Rows are points. Each copy is the shape, with its points in the same order, turned, moved and blurred by noise. Is it also mirrored, or only turned?

Shape (8 x 2)
-0.5 -4.8
-3.1 0.7
-1.1 5.0
-1.3 -7.3
-4.0 -6.1
-0.8 2.1
-2.1 -3.7
-0.3 4.3
Copy 1 (8 x 2)
-5.1 1.4
-0.7 -2.9
4.1 -2.1
-7.6 1.3
-7.5 -1.5
1.4 -1.4
-4.4 -0.4
3.7 -1.5
Copy 1 is: mirrored
Copy 2 (8 x 2)
-1.7 -4.8
-1.3 1.7
1.2 4.1
-3.3 -6.4
-5.5 -4.3
0.9 0.6
-2.8 -2.8
2.5 3.3
Copy 2 is: only turned
Copy 3 (8 x 2)
-2.9 -6.0
-4.3 1.1
-1.8 4.4
-4.7 -7.4
-6.8 -5.6
-1.5 1.9
-4.3 -4.0
-1.0 2.8
Copy 3 is: only turned

Shape (5 x 2)
-1.6 2.3
-2.1 3.7
5.8 2.4
5.0 -3.6
-0.8 -6.2
Copy 1 (5 x 2)
1.0 3.5
0.8 5.7
-4.4 0.4
-1.0 -4.7
6.2 -3.9
Copy 1 is: mirrored
Copy 2 (5 x 2)
2.7 3.8
3.1 4.9
-5.0 3.9
-3.3 -2.2
2.5 -4.8
Copy 2 is: mirrored
Copy 3 (5 x 2)
-2.9 1.9
-3.5 2.1
3.6 5.1
5.9 -0.9
2.2 -5.2
Copy 3 is: only turned

Shape (7 x 3)
13.1 -1.1 -0.4
-2.3 2.8 1.8
1.4 -0.5 4.9
0.8 0.0 4.1
-0.4 -0.9 1.1
-3.2 -2.5 4.1
-3.4 0.8 -1.2
Copy 1 (7 x 3)
12.0 -1.9 -3.0
-2.4 1.8 0.6
-0.1 -0.7 -4.5
-0.3 -0.2 -3.5
-0.4 -1.4 -0.3
-4.3 -2.7 -2.7
-2.9 -0.4 2.7
Copy 1 is: mirrored
Copy 2 (7 x 3)
2.1 -12.6 -4.1
-1.0 1.4 3.7
3.7 -2.7 3.8
2.5 -2.0 3.7
1.9 0.1 0.7
4.7 2.2 3.8
-0.5 3.5 0.3
Copy 2 is: mirrored
Copy 3 (7 x 3)
12.8 3.4 -6.6
-1.9 4.4 0.0
4.0 3.0 2.6
2.8 3.5 2.2
1.5 0.2 -0.6
0.4 0.0 3.7
-2.8 1.0 -2.0
Copy 3 is: only turned

Shape (8 x 4)
-0.2 -2.6 -4.8 0.9
-2.0 0.9 -2.7 -3.6
-4.5 5.3 1.4 1.6
-0.8 3.4 2.0 -0.2
6.9 -3.0 -2.8 2.9
-2.1 4.2 -2.2 -1.0
5.3 -6.7 3.1 6.5
-3.7 4.1 3.0 -2.6
Copy 1 (8 x 4)
1.3 -6.3 -3.6 1.1
-1.7 -3.4 -4.8 -3.9
-2.1 4.1 -6.0 -0.2
-0.3 2.0 -2.6 -1.9
6.9 -5.6 1.6 0.7
0.1 -0.2 -6.2 -2.7
3.7 -2.9 6.4 6.1
-3.9 3.1 -3.5 -3.5
Copy 1 is: only turned
Copy 2 (8 x 4)
-1.0 -0.9 -6.3 -1.0
-0.4 4.6 -3.0 -2.8
-8.9 3.6 -0.1 -0.5
-4.0 3.6 1.2 0.9
3.3 -1.3 -4.9 5.3
-5.1 4.9 -3.1 -0.9
1.8 -7.6 0.7 5.3
-5.2 5.6 2.9 -2.5
Copy 2 is: only turned

Shape (12 x 6)
3.7 2.7 6.1 0.5 0.1 0.9
0.6 -1.0 1.0 -0.7 0.8 -3.2
7.8 -5.2 4.7 1.6 -2.5 0.1
4.2 6.3 0.0 0.2 -2.5 3.9
-0.2 1.3 -4.3 7.7 0.8 0.4
-5.4 2.2 -2.8 -1.7 4.1 1.2
6.8 -0.2 -0.6 0.1 2.3 1.9
0.5 -0.4 -0.6 7.5 9.7 -3.7
2.2 -3.3 2.7 5.4 -3.4 0.9
-4.0 -5.4 3.8 8.9 4.7 1.4
5.4 3.9 2.2 -0.3 0.4 -0.6
-5.7 0.8 0.0 5.6 0.2 0.5
Copy 1 (12 x 6)
1.0 1.3 5.6 -1.0 0.6 6.8
0.1 2.8 1.2 -2.5 -0.2 0.5
1.0 -4.8 4.4 -7.4 0.9 2.8
-0.7 0.9 0.1 0.7 -2.8 9.8
-8.7 -0.6 -2.2 1.5 2.4 2.8
0.5 4.4 -4.2 6.0 1.2 0.3
1.1 -0.4 -2.2 -4.0 3.2 5.6
-4.9 3.0 0.1 0.6 10.5 -0.1
-3.8 -4.9 3.6 -2.1 -0.2 1.6
-3.8 -3.4 4.4 4.2 6.1 -4.2
-0.5 2.9 2.5 -2.2 1.0 7.5
-5.5 -0.2 1.4 6.1 0.0 -0.7
Copy 1 is: mirrored
Copy 2 (12 x 6)
-4.8 0.7 2.2 0.7 -3.9 3.7
-2.0 -3.7 -0.3 0.9 -0.7 -2.6
-1.4 -3.4 -1.0 1.1 -10.8 2.5
-2.6 7.0 -0.4 1.2 -3.5 2.0
-0.5 1.6 -4.9 8.2 0.9 -1.4
0.2 1.4 -1.7 -0.4 6.3 -1.6
-1.5 0.3 -5.3 -1.0 -4.3 2.9
-4.0 -5.5 -6.8 7.1 4.8 4.3
1.5 -2.2 -0.3 6.6 -5.2 0.0
2.5 -7.0 -1.0 9.0 2.0 4.5
-5.1 2.1 -0.7 0.5 -3.3 1.8
1.3 -0.2 0.9 7.5 3.8 -1.5
Copy 2 is: mirrored
